Rows are points. Each copy is the shape, with its points in the same order, turned, moved and blurred by noise. Say if it was mirrored as well.

Shape, 5 rows:
[[-39 -22]
 [ 15   1]
 [-68   6]
 [ 43  30]
 [ 47  23]]
Copy 1, 5 rows:
[[-27 -33]
 [ -7  24]
 [-63 -36]
 [-15  67]
 [ -5  67]]
Copy 1 is: only turned
Copy 2, 5 rows:
[[ 11 -51]
 [ -5   3]
 [ 46 -61]
 [ -3  44]
 [-12  42]]
Copy 2 is: mirrored
Copy 3 (5 x 2):
[[-24 -45]
 [ 19  -2]
 [-62 -30]
 [ 35  35]
 [ 42  29]]
Copy 3 is: only turned
Copy 4, 5 rows:
[[-45 -16]
 [  8  -3]
 [-70  13]
 [ 39  29]
 [ 40  16]]
Copy 4 is: only turned

Shape, 8 rows:
[[-44  39 -13]
 [ 21  17  50]
 [ 18 -44 -44]
 [-40 -65  -6]
 [-35  -1  42]
 [ -2  49 -44]
 [-22 -15  22]
 [-30 -27  52]]
Copy 1, 8 rows:
[[-21  -6  66]
 [ -6  72  12]
 [ 31 -25 -14]
 [-40 -32 -40]
 [-49  37  16]
 [ 18  -6  70]
 [-34  16  -2]
 [-53  39 -16]]
Copy 1 is: mirrored
Copy 2 (8 x 3):
[[-20  30 -57]
 [-43  24  34]
 [ 44 -38   0]
 [-17 -70 -27]
 [-62  -5 -15]
 [ 25  49 -37]
 [-35 -18 -10]
 [-64 -29  -1]]
Copy 2 is: only turned
Copy 3 (8 x 3):
[[ -2  48  18]
 [ 24 -41  39]
 [-37 -25 -52]
 [-84 -15   4]
 [-21  -9  58]
 [ 27  40 -24]
 [-28 -15  29]
 [-39 -30  57]]
Copy 3 is: only turned

Shape:
[[ 36  40 -53 -40]
 [ 25  53   4  21]
 [ 48  -6 -14 -24]
 [ 24 -28  13  26]
 [-11   0 -16  58]
 [ 16   3  18 -23]
 [ 42 -56 -25  -1]
 [ 47 -21  38 -53]
 [-14 -33 -12  73]
 [-25   7  27  32]]
Copy 1:
[[-10 -78 -14  22]
 [-19 -18  40  53]
 [ 27 -26 -12  18]
 [ 13  38   9  14]
 [-47  33  16  18]
 [ 20 -20  27   1]
 [ 26  21 -42   4]
 [ 75 -19  30   3]
 [-43  66  -4  16]
 [-27   8  55  -3]]
Copy 1 is: mirrored
Copy 2:
[[ 36 -45 -56 -44]
 [ 61   8 -22  15]
 [ 11 -54 -25  10]
 [-11 -17  -5  49]
 [  2  41 -17  28]
 [ 23 -43  18   8]
 [-38 -46 -41  36]
 [ 12 -95  21  19]
 [-33  49  -8  46]
 [ 14  22  27  32]]
Copy 2 is: only turned
Copy 3, 10 rows:
[[ 39  28 -22 -43]
 [ 17  21 -10  37]
 [ 11  24  33 -31]
 [-36   7  43   9]
 [-56  -6 -13  25]
 [ 19 -10  40  -3]
 [-41  21  49 -46]
 [ 32   2  84 -22]
 [-85 -13   5  22]
 [-24 -39  15  39]]
Copy 3 is: mirrored
Copy 4, 10 rows:
[[ 90 -18 -44   1]
 [ 51  33  -4  43]
 [ 30 -31 -37  20]
 [-20  -2 -34  35]
 [  1  49 -35  11]
 [  6 -11   0  10]
 [-16 -43 -74  12]
 [ -4 -75   9  21]
 [-48  55 -56  14]
 [-15  37   4  15]]
Copy 4 is: only turned
